Each row of a before or after table is a point. One or more steps were done to the points. Then noise was added and the rows were shuffled. The steps act on columns, c1 being the first. What was done? A step turns or swaps two columns, mirrors them in a line or flattens them onto one, adds a multiple of one to another, or multiplies or shifts one. Angles are multiples of 10 degrees, from the lower column toward the higher: turns from -170 to 170, lines from 10 to 170 but not 90. Use the fewest steps. Two steps may share a column if one is a turn and the other turns, adds or multiplies; they go together, in the order done. Otherwise the lowest column goes first.
In the rows, zero is written as 128.

Before (10 x 3):
[[137 109 157]
 [124 130 117]
 [129 168 119]
 [130 136 123]
 [135 144 116]
 [132 130 109]
 [116 111 128]
 [125 130 137]
 [135 115 168]
 [ 99 136 119]]
After:
[[110 125  92]
 [ 92 109 102]
 [120 125 113]
 [141 145 215]
 [128 125 155]
 [124 131  71]
 [128 124  96]
 [148 126 128]
 [136 100 101]
 [135 140 248]]
Steps: turn c1 and c2 by 120 degrees; multiply c3 by 3

Before:
[[ 86 135 215 119]
 [ 91 141 110  92]
 [ 55 112 143  88]
 [ 53 115 117 102]
 [ 78  72 154  68]
 [127 153  82 212]
 [140 105 150  77]
 [106 123 123 130]
 [ 77  88 151 200]]
After, 9 rows:
[[ 51 125 112 103]
 [ 91 149 122  91]
 [ 54 104 131  88]
 [ 73  79 124 201]
 [106  78 196 119]
 [140  93 130  77]
 [ 74  67 114  68]
 [122 179 107 213]
 [103 130 120 130]]
Steps: turn c2 and c3 by 40 degrees; add 0.3 times c3 to c1

Before:
[[162 155 122 145 155 163]
 [123  99 199 125 164 115]
 [131 105  91 116  53 117]
 [ 69  56 178 136 141 165]
 [ 76 140 112  98 162 154]
 [ 75 146 106  68 179 201]
 [109 116 151 147  50 104]
 [ 89 163 151 138  81 146]
 [ 60 154 149 177 124 115]
 [152 173 169 183  64 128]
 [ 78  89 107  96 111 212]
 [158 100 138 171 139 204]
 [137  68 164 193 111 147]
 [ 63  98 122 166  87 176]]
After (14 x 6):
[[102 147 161 113  68  89]
 [ 51 108 181 122 175 108]
 [152 156 173 133 121 214]
 [154  92 193 102  51 113]
 [127 162 151  57 171  49]
 [128 150 107 151  52 148]
 [ 79 161  85 141 143 222]
 [156 101 151 138 138 176]
 [ 77 116  64 134 219 204]
 [ 64 163 159 145 130 190]
 [ 71 201 152  88 182 118]
 [ 71 114  98 134 201 159]
 [ 92  87 141 113 107 128]
 [141 188 201 122 100 135]]
Steps: add -0.7 times c1 to c5; multiply c2 by -1; turn c3 and c4 by -70 degrees; add 1 times c4 to c6

Before, 9 rows:
[[169 127 117 188 108 117 123 130]
 [118 119 116 102 150  74 155  94]
 [157  99 168 174 130 134 114 131]
 [104  93 133 174 108 123  69 150]
 [116 172 127  99 145 110 177 107]
 [ 88 121 164 149 105  53  93 152]
 [161 162 125 108 166 119 116  59]
 [164 108 145 121 103 125  86 131]
 [121 149 130 123 115 107 170  59]]
After (9 x 8):
[[140  94 115  95 117 123 155 142]
 [136 115 101 156  84 138 170 141]
 [ 96 124 112 152 145  94  88  76]
 [137 111 132 169 142 110 169 146]
 [112 167 111 141 157  98  70 109]
 [132 102  95 123 112   6 169 127]
 [109 140 146 124 117  39  83  94]
 [111 178 119 102 140 112 127  88]
 [127  91 134 121 106 120 203 130]]
Steps: flatten c1 and c8 onto the line at 60 degrees; turn c2 and c5 by -60 degrees; turn c3 and c5 by -150 degrees; mirror c4 and c7 in the line at 20 degrees; multiply c6 by 1.6

Before, 12 rows:
[[143 115 114  90 210 164 155 178 179]
 [190  92 105 180 229 128 136 131 180]
 [110 145  87  85 106 139 146 110 183]
 [ 98 177  84  88 213  95 151  88 139]
 [167 127 150 118 178 183 163 112 197]
 [ 81 167 150 124 179  88  86 183 212]
 [102  91 130  72 226  90 147  97 158]
 [ 91 140 134 180 158  76 168 189  97]
 [102  64  98  65 121 190 169  98 101]
 [ 66 134 104 182 141 168  55  93 126]
 [104 128 155  94 140 119 174  81 114]
 [189 167  81 100 143 158  58 167 175]]
After (12 x 9):
[[135 197 107 127 149 181 168  89 185]
 [171 113  84 126 208  99  88 204 186]
 [115 153 154 122 167 121 151 177 133]
 [155 135 146 131 186 188 125 116  41]
 [168 172 133 134 216  87  82 154 129]
 [205 123  96 124 119 146 156 144 153]
 [148 158 106 130 214 131  73 106  69]
 [121  89 137 120 179  72 136 109 174]
 [177 119 110 136 211 167  98  64 105]
 [172 140 103 129  91 169  55 142 206]
 [159  73  86 121  95 151  64 103  96]
 [215  61 139 130 143  86  58 126 108]]
Steps: add 1 times c3 to c1; turn c1 and c9 by -120 degrees; turn c2 and c8 by 150 degrees; add -0.5 times c6 to c8; multiply c4 by 0; turn c5 and c7 by -40 degrees

Before (8 x 11):
[[106 108 157 161 111 141  68 126 139 166 115]
 [ 96 146 130 163 171 116  78 159 147 134 108]
 [111  41 177 136 121 117 202 153 183 131 130]
 [ 98 144 140 129 130 133 112 173 175 202  85]
 [139 124 163 158  90 104  91 176 145 148   7]
 [118 168 161 171  85 142 106 151 133 128  44]
 [157 136 109 169  87 193  88  51 172 141 141]
 [109  96 181 164 198 117  81 111 138 224 122]]
After, 8 rows:
[[100  96 112  82 199  44  33 182 123 180 129]
 [127  38 159 103 117 120  80 173  99 128 172]
 [111 102 130  83 106 111  35 155 111 155 134]
 [143 146 172  85 136  78 131 136  60 177 145]
 [ 91 167 159 106  83 134 169 164  60 129  85]
 [121 143 163  64 169 106 107 135 101 126 135]
 [ 96 122 175 137  85  89  81 159  15 125  77]
 [ 75 137  58 159  94 157 105 109 123 182 178]]
Steps: multiply c1 by 1.6; turn c1 and c4 by 110 degrees; add 1.5 times c2 to c7; swap c3 and c8; turn c6 and c10 by 50 degrees; mirror c9 and c11 in the line at 60 degrees

Before (12 x 12):
[[130 138 113 155 103 119 150 121 179 148 104 131]
 [110 122 120 111  97 116 161 119 132 140 118 121]
 [105  76 144 107 126 138 129 147 149 146 110 141]
 [121 128 126 105 135 115 125 111 146 132 112 162]
 [105  61 137 124 140 118 137 135 147   7 153 126]
 [112 146 103 108 143 128 136 138 147 157 124 115]
 [108 142 143 126 116 125 118 126 140 128 140 112]
 [108 111 106 121 101 151 124 126 138 128 155 127]
 [110 147 138 131 143 184 187 134 141 151 135 130]
 [ 99 142 109 135 114 120 121 146 124 115 120 137]
 [193 141 139 105 129 120 174 146 135 115 101 145]
 [104 139 123 110 125 160 129 125 155 117 101 121]]
After (12 x 12):
[[122 125 128 141 141 117 124 157 130 125 152  92]
 [139 123 148 101 121 113 111 121 125 148 117 112]
 [117 103 130 140 130 158 124 136 126 134 108 108]
 [117 106 118 125 111 127 107 111 123 112 130 111]
 [121 103 136 150 149 123 102 129 134 157 117 134]
 [187 158 172 158 137 123 141 127 127 114 131  94]
 [120 102 118 131 120 125 143 133 128 124 123 145]
 [ 70 154 134 160 133 127 148 123 130 143 133 109]
 [121  98 184 133 149 167 131 117 134 171 137 133]
 [107 127 124 131 110 152 110 136 119 138 140 155]
 [110 120 162 136 103 113 118 144 122 135 123 128]
 [ 56 162 141 135 144 161 140 125 133  11 137 149]]
Steps: mirror c1 and c2 in the line at 20 degrees; swap c3 and c7; turn c4 and c8 by -150 degrees; flatten c5 and c9 onto the line at 20 degrees; turn c6 and c10 by 20 degrees; mirror c11 and c12 in the line at 30 degrees

Before (8 x 14):
[[143 126 151 155 135 133 134 102 130 123  99  83 111 170]
 [152 126 160  64  99  93 164 139 111  79 143  81  81 151]
 [137 177 132 138  94 145  98 125  84 140 109  79 143  81]
 [106 135  90  64  49 105 116 146  87 143 127 100 124 169]
 [112 125 154 123  90 126 102  90 160 118 147 153 142 170]
 [154 111 136 139  81 145 170 160 105  91  81 163 169 114]
 [138 150  68 127 145 122 112 159 113 110 140 167  94  80]
 [175 105  97 114  75  95 171 182 173 117 105 145 133 161]]
After:
[[150 111 114 125 163 113 162 157  77 162 154  86 167  93]
 [161 128 103 104 129 167 150 139  97  83 108  79  79 234]
 [176 109 161 141 199 152 159 182 122 146 114 113 138 183]
 [138 180 121 100 136 111  95 130  75  80 152 141 137  62]
 [109 119 100 162 165 138  88  90 129 148  94 124 144 176]
 [134 157 189  87 103 124  98 161 129 170 128 106  88  82]
 [101 130 170 113 164 141 113 143  50  97 110 139 126 253]
 [139 130 106 175 138 120 122 104 136  97 150 122 110 138]]
Steps: turn c3 and c6 by 170 degrees; turn c4 and c14 by -50 degrees; multiply c14 by 1.6; turn c5 and c9 by 40 degrees; turn c5 and c11 by 150 degrees; shift c7 by -10; swap c10 and c12

Before, 9 rows:
[[114 124 194 152 167 177 113 196  45 151 127 110  94 181 154 220  81 212]
 [172  95  34 129  92 152 154 108 117 130  83 116 117 138 104 143 188  90]
 [155 132 151 102 110  20 186 183  81 199 116 168 168 107 159 182 101 125]
 [160 169  75 111 158 106 124 143 116 185 140 110 144 116  82 147 151  91]
 [ 85  78 151 104 184 170 102 181  83 107 138  88  69 158 172 157  98 206]
 [161 118  53 185  95 141  94 118 196  72  72  83  85 162 185  95 175 159]
 [143  78  92 163  94 162  92 119 157 112  87  60  97 122 137 122 174 219]
 [141 170  58  90  44  81 159 191  87 168  81 157 160 128  65 115 174  88]
 [133 121 143 107 132  72 173 191 126 161 110 167 174 164  73 156 125 129]]
After:
[[116  95 216 114 140 153 169 110 126 126  38 170 118 132 104 143 197  90]
 [ 96 121 145 106 128  71  84 193 138 156  92 107 174 142  75 156 123 130]
 [103 172 200  87  93  81 150 192 136 150  34 113 161 129  65 113 218  88]
 [141 118 164 170 133 141 201 118 118 102  17 193  85 141 183  95 186 160]
 [173  78 132 157 132 160 179 120 127 123  45 184  98 125 136 121 186 220]
 [146 124  67 156 129 178  98 198 126 120 126 132  94 149 153 221  68 212]
 [130 168 166 102 166 106 165 142 146 174 151 157 145 125  82 147 127  91]
 [187  79  93 120 151 169 134 180 115  94 148 104  68 141 173 156  68 206]
 [ 85 132 148  94  97  22  70 184 145 173 105 121 167 119 159 181 119 126]]
Steps: turn c1 and c4 by -20 degrees; turn c1 and c12 by 120 degrees; turn c3 and c7 by -140 degrees; turn c5 and c17 by -40 degrees; flatten c9 and c10 onto the line at 70 degrees; multiply c11 by 2; multiply c14 by 0.4

Before, 11 rows:
[[120  86 128 112 106 146 113 141 131  98 133 180  94 134 202 160 132 147
  184 170]
 [149  88 119 124 119  85 167 160 157 127 151 110 153 173 145 142 130 105
  144 163]
 [ 79  88 156 119 188 144 152 108 126 120 151 110 140 137 134  92 103 133
  111 148]
 [ 94 104 161 106 111 156 165 128 114 144 136  87  96 121 102 186  92  79
  115 110]
 [121 147 150 143 141 143 177 131 108 168 102 155 177 149 153 120 130 139
   55 124]
 [131 143 122  98 123 121 165 140 140 176 114 153 116 167 136 164  80 140
  147 115]
 [116 147 103  88 114 138 131 154 143 117 158 177 133 142 125  82 140 103
  155 137]
 [162 122 151 145 136 151 118  89 136  97  99 110 129 117 194 145 164 123
  108 145]
 [ 91 139 125 120 142 122 174 107  88 155 127  97 153 120 155 127 126 110
  137 137]
 [100 128 165 163 112 126 163  85  98 112 156 126 110 109 126 168 159  90
  155 149]
 [111 149 134 154 156 132 141 142 137 125 135 156 127 152 115 126 141 103
   78 183]]
After, 11 rows:
[[153  89 119 124 114  88 162 162 154 123 151 110 156 175 116 143 132 134
  139  42]
 [162 121 147 136 131 144 120  93 133 100 100 108 128 114 123 145 166 131
  201  95]
 [ 97 106 161 103 115 157 165 127 110 141 136  88  93 124 143 181  90 180
  110 127]
 [ 90 134 124 121 137 122 171 104  82 157 131  95 152 120 101 127 125 143
  144  95]
 [135 145 126  89 123 125 165 141 140 177 117 151 121 168  90 170  78 121
  109 158]
 [ 78  86 155 118 191 144 148 110 122 123 151 105 141 139 142  93 104 112
  150  94]
 [119  85 136 113 104 144 110 145 137 101 131 180  94 131  55 164 125  95
  172  58]
 [125 146 150 145 145 142 176 134 111 171 107 152 175 149 164 120 131 115
  175 141]
 [114 146 100  86 116 139 133 150 136 116 157 175 132 139 114  84 141 149
  117  97]
 [ 97 121 161 163 112 125 166  85  92 115 156 128 111 110 114 163 160 158
  111  61]
 [111 145 131 161 155 133 143 142 139 123 132 156 126 150 179 124 142 131
  147   5]]
Steps: add 0.5 times c10 to c19; turn c15 and c19 by 120 degrees; turn c18 and c20 by 160 degrees; multiply c20 by 2

Before:
[[ 69 186 125 203 150 165 151 136 114 110  80 131 129  73 186 155 120 173
   95 112  94 158 127  90]
 [113 155 162 140 133 171 100  81  57  69 116 228 202  59  98 139 136 147
   89 149  80  98 144  93]
 [142 199 125 115  85 147 100  78 141 131  71 114 131  94  84 102 117 208
  118  61 155  73 186 168]
 [160 118 190 102 166  83 162 101  88 155  89 117 102  56 129  89  86 169
  151 143 169  85 154 138]
 [ 66 175 168 101  53  58 199  88 180 168 162 155  77 107 188 188 114 114
  133 159 189 102 138 110]
 [102 168  90 171 106  80  83 172  94 154  66 136 192  85 158  68 123 176
  172  66 115 124  64 127]
 [171 234 206 206 148 108  99 185  51 151 125 161  96  58  98  79 174 230
   89 177 169 131 167 103]
 [111 155 143 126 104 141 128 184 114  87 149 226 109 145 174  82 193 126
   66 121 146 149 123 150]
 [132 190 169 113 169 150 144 172 135 130 144 121 123 164 100 153 147 123
  167  61 197 122 153 168]
 [163 127  96 142 153  82 158 163 113  69 121 134  88 144 110  75 148 150
  188  57 164 127  67  83]]
After, 10 rows:
[[153 105 192  98 165  84  97  18 139 105  85 121 101  50 127  85 173 171
  161  92  72  84 108 140]
 [132 121 141 128 108 138 141 147 138 169 152 224 106 247 176  81  55 126
   63 150 105 146 158 141]
 [ 87  59 204 208 150 116  74  70 174 183 121 168  96  91  99  76 126 234
   87 117  50 125 218 104]
 [168 109 128 203 152 160 161 164 158 107  80 122 132  85 189 156 114 172
   95 165 151 152 182  87]
 [137 189  95 141 152  82 183 111 126 115 122 129  87 150 110  74  67 152
  181  64  87 129 146  90]
 [103  53 123 109  85 151 188  53 102 121  67 113 134  87  82 104 134 207
  126  99 105  75 184 166]
 [214 100 171  93  53  53 112  43  52 137 158 157  73 135 185 191 173 111
  136 173 101 100 166 110]
 [106 109 166 140 132 171 115  94 212 105 115 227 200 155 101 140  68 148
   87 160 133  94 148  95]
 [152  84 170 107 171 151 192  92  83 139 140 124 124 157 103 152 122 118
  172  98  75 121 174 168]
 [ 99 171  93 172  97  81 202 163 170 137  62 138 184  92 156  74 161 173
  170 145 128 118 185 126]]
Steps: turn c1 and c7 by -110 degrees; turn c7 and c20 by 70 degrees; turn c2 and c23 by 110 degrees; turn c9 and c21 by 150 degrees; add 1.5 times c21 to c8; mirror c10 and c17 in the line at 30 degrees; add 1 times c12 to c14

Before:
[[ 75 126 145 165  86 172  84 154  89 125 163 102 144 186 133 108 143 150
  111 178 173 153 137 163  99 125  77  87 163 100 164 166]
 [ 52  93 149 177 135 163  82 133 109 143 184  83 168 171 131 101 164 160
  100 130 160 160 160 120 115 112 109 118 147 119 153 165]
 [ 90 184 117 121 176 145 106 137 152 195 114 148  95 174 119 176 183  98
  110 103 162  96  84 157 155 105 124 169  94 140 119 144]
 [100 123 114  92 105  99 118  98 125 119 134 178 128 113  76 119 131 150
  167 145 125 135 162  91 129 156 156 142  85 154 113 120]
 [103 116  93 119 131 141 146 125 139 157 102 170 123 140 132 137 185 119
  137  85 110  89  83 139 125 109 148 122  99 135  99 137]
 [115  89 120 173  78 163 100 128 127 138 179  86 189 137 129  93 108 166
   90 174 115 156 158 130 121 157  70 121 139 144 143 137]
 [106 112 142 144 103 158  85 111 135  97 138  80 178 157 124 126 120 167
  109 166 100 130 174 102  96 156 127 103 149 111 162 121]
 [112  96  97  94 167 168 127 104 145 156  94 159 124 145 110 160 166  85
  162 116 168  82 113 149 131 123 138 168 102 154 110 154]
 [126 132 107 109 130 133 164  70 159 155 104 140 104 134 112 128 150 125
  160  95 128 107 152 153 148  91 126 142 103 129 126 136]
 [114 134 109 121 171 119 118  99 147 146  83 147 140 130  90 157 169 107
  145 117 123 123  99 179 132  79 129 148 115 141  70 147]
 [141 105 116 137 118 120 126  86 121 111 164 120 133 104 121 112  98 187
  144 171  81 103 168  99  85 149 135 139 115 127 115 182]]
After:
[[114  95 118 100 168 168 127 106 101 156  92 161 127 145 110 159  92 172
  161 117 139  83 174 167 117 120 130 167 145 171 109 104]
 [116  90 122 171  77 164 101 129 139 139 180  86 190 140 132  96 162  90
   91 174 129 154 112 134 187 157 131 121 127 153 141 216]
 [105 116 122 143 103 159  88 110 148  96 137  80 178 157 123 126 169  90
  108 168 153 133 107  96 133 157  99 105 132  99 162 136]
 [ 52  96 138 176 135 163  85 131 149 142 183  83 170 170 130 102 136  97
  100 128 161 157 174 109 148 111 117 117 108 114 157 251]
 [ 89 184 139 119 176 147 108 137  96 195 115 148  92 173 121 179  64 158
  112 100 140  96 168 158 125 102 152 168 151 149 118 123]
 [125 130 129 108 130 135 163  72 102 156 105 140 103 134 112 127 139 130
  165  96 157 107 140 158 125  91 147 142 156 128 127 102]
 [105 123  95  91 103  99 122  97  85 117 132 179 128 117  76 120 156 106
  169 144 150 135 131 106 101 154 126 139 128 168 113 125]
 [140 107 100 136 118 119 129  86 115 108 164 118 133 104 123 112 179  73
  144 174 137 103  82 111 128 151  82 142 122 128 116 233]
 [ 77 125 163 165  89 175  86 154 166 125 163 102 143 184 134 105 128 104
  111 177 131 152 177 147 186 127 106  88  90  82 164 219]
 [114 137 148 120 172 117 120  98 113 146  86 148 139 128  91 156  82 153
  145 118 148 121 132 176 127  80 130 148 144 150  70  78]
 [102 118 108 118 130 143 145 127  99 155 102 170 124 142 132 139  63 138
  134  86 159  88 121 161 107 110 120 122 140 138  98  99]]
Steps: turn c3 and c24 by -40 degrees; swap c9 and c29; add 1.5 times c11 to c32; turn c17 and c23 by -120 degrees; turn c21 and c23 by 110 degrees; multiply c18 by -1; turn c25 and c27 by 100 degrees; multiply c30 by 1.6

Before:
[[132 113 131 147 141 167 151 130 118 103 120 124 121 114 110 125 151 166
  126 127 141 125 135 116 126 159 127 105 125 119 134  96 150 126 115 125
  148 153 153 142 152 132 133 113 134 139  96 130]
 [ 81 118 153 127 143 155 133 171 164 143 142 126 171 119 121 123 130 113
  155 110 112 143 122 137  96 130 117 117 156 157 106 141 136 151 111 113
  162 128  83 131 118 154 151 129 126 128 148 110]
 [ 91 126 112 133 134 160 102 185 127 129 133 133 157 133 127 140 132 125
  157 108 121 142 116 140  80  91 113 112 146 125 104 140 130 130  82 146
  128 109 105  99 105 132 146 109 119 146 141 115]
 [134 111 112 132 129 139 133 117 116 100 127 112 118 101 115 130 133 153
  140 137 122  82 101 113 117 163 118 127 113 143 135 116 141 138 119 116
  169 153 146 105 162 122 144  90 108 126 116 128]
 [141 155 135 150  99 140 146 127 141 125 118  87 120 113 103 108 132 141
  119 132 118  94 168 100 124 156 138 130 128 138 144 105 128 156 151 106
  147 157 155 125 130 147 106  94 158 113 118 133]
 [118 116 121 138 134 153 152 137 111 102 147 125 105 108 106 123 160 130
  141 127 137 115 167 110  97 152 134 119 105 120 115 133 143 131 125 134
  152 145 124 100 150 131 152  92 100 142 110 122]
 [129 170 167  96 127 124 140 140 174 162 120  89 108 156 132  85 147 135
  126 103  78 142 143 141 142 129 201 160 140 145 129 121  94 190 147 107
  115 124 113 159 143 152 123 146 140 100 133  94]
 [128 128 135 104 110 114 177 127 147 150 132  77 110 182 102  77 157 118
  112  78 106 123 137 136 124 135 166 169 115 110 136  99 105 191 139  97
  131 114 127 151 133 160 127 161 133  99 104  92]
 [135 147 108 133 118 151 155 123 136 111 106  97 120 106  99 134 159 121
  118 128 136  97 147 101 120 140 134 121 134 127 145 114 143 124 151 131
  153 147 159 126 165 116 147 131 129 121 129 115]
 [105 119 114 103 132 173 110 159 120 103 142 142 151 117 115 144 135 125
  159 110 109 140 132 112  89 128 118 131 139 135  96 141 133 131  99 108
  146  98  97 112 118 145 121 141 127 161 147  94]
 [140 176 150  98 133 110 158 119 166 158 133 102 134 153 130  81 125  93
  111  93  86 147 143 161 152 152 166 152 136 105 144 125  79 178 140  99
  131 126 123 139 126 165 122 154 147 108 131 109]
 [117 133 108 140 124 126 157 134 127  99 133  84 117  93 118 118 164 159
  128 134 134  94 137 110 133 154 129 101 115 128 139 101 133 128 124 107
  146 141 117 109 169 145 119 120 119 130 131 150]
 [114 125 158 134 156 155  89 160 158 127 159 114 170 144 125 115 139  87
  144 100 115 172 107 145 105  84 151 153 155 146  95 155 122 163 103 113
  153 105  75 122 104 135 136 140 169 150 155 126]]
After:
[[141 156 121 149  98 139 146 126 136 125 118  87 120 141 104 108 132 141
  118 134 118  95 167  99 138 156 150 130 128 137 144 106 128 150 150 105
  147 157 155 125 129 147 107  93 158 112 119 134]
 [134 118  83 131 128 140 134 116 135 100 127 111 118 155 115 131 134 153
  140 138 122  83 102 114 115 162 102 128 113 142 136 116 140 138 119 116
  169 153 147 105 161 123 144  91 108 126 117 127]
 [133 108 118 148 140 166 151 130 127 103 120 124 121 138 111 124 150 166
  126 137 140 125 135 117 118 160 118 105 124 119 135  96 149 125 115 126
  148 154 153 142 152 132 132 112 134 140  96 129]
 [105 124 102 103 131 173 110 159 162 105 143 142 150 137 115 143 135 124
  159 159 109 141 132 113 106 128  98 131 139 134  96 141 133 136  99 108
  146  98  98 111 118 146 120 141 128 162 148  93]
 [128 121 133 104 111 114 176 127 138 149 132  76 110  68 101  77 158 119
  112 144 106 124 136 137 144 135 182 168 115 111 135  99 105 175 139  97
  132 114 127 152 133 161 127 161 132  98 104  92]
 [114 128 142 134 155 156  89 161 160 127 160 114 171  99 125 116 138  88
  143 139 114 172 107 145 149  84 172 152 154 146  95 156 123 158 103 113
  154 105  75 122 104 135 137 140 170 150 156 126]
 [119 124 104 138 134 152 153 137 152 102 147 124 106 144 106 123 160 130
  139 143 136 116 167 109 101 151 108 119 104 119 115 132 142 129 125 134
  152 145 124 101 149 129 151  92 100 142 110 122]
 [ 91 135 112 132 135 160 102 185 173 130 134 133 157 117 126 141 132 125
  157 145 121 141 116 140 111  91  96 113 145 125 104 140 131 134  82 146
  128 109 105  99 106 132 147 110 120 145 142 115]
 [136 148  92 133 119 151 155 123 138 110 105  96 121 150 100 135 159 120
  118 146 135  97 147 101 133 139 139 121 134 128 145 113 143 125 152 131
  153 148 159 125 165 116 147 130 129 121 130 115]
 [138 172 149  98 133 111 158 118 118 158 134 102 134  94 131  82 125  94
  111 145  86 147 142 160 171 152 210 152 137 106 143 124  79 164 140 100
  130 126 123 139 125 163 122 154 147 109 131 109]
 [ 81 117 130 128 143 155 133 171 171 143 142 127 171 130 122 123 129 113
  154 153 112 143 123 138 151 131 140 118 155 157 106 140 137 148 111 113
  162 128  83 131 117 154 151 128 126 128 147 111]
 [117 140  95 140 123 126 157 134 123  99 133  83 117 150 118 118 164 159
  128 137 134  94 138 109 129 155 129 101 115 128 139 100 134 124 124 107
  146 141 116 109 169 144 119 120 118 130 131 150]
 [129 162 177  96 126 124 139 140 131 162 120  90 107 104 132  85 146 134
  126 140  78 142 144 141 175 129 249 159 141 146 129 121  93 178 147 106
  115 123 113 160 143 152 124 147 141 100 133  94]]
Steps: add -0.3 times c40 to c2; add -0.7 times c37 to c3; turn c9 and c25 by 70 degrees; add 1 times c25 to c27; add 0.5 times c48 to c14; turn c14 and c20 by -140 degrees; add 0.3 times c16 to c34
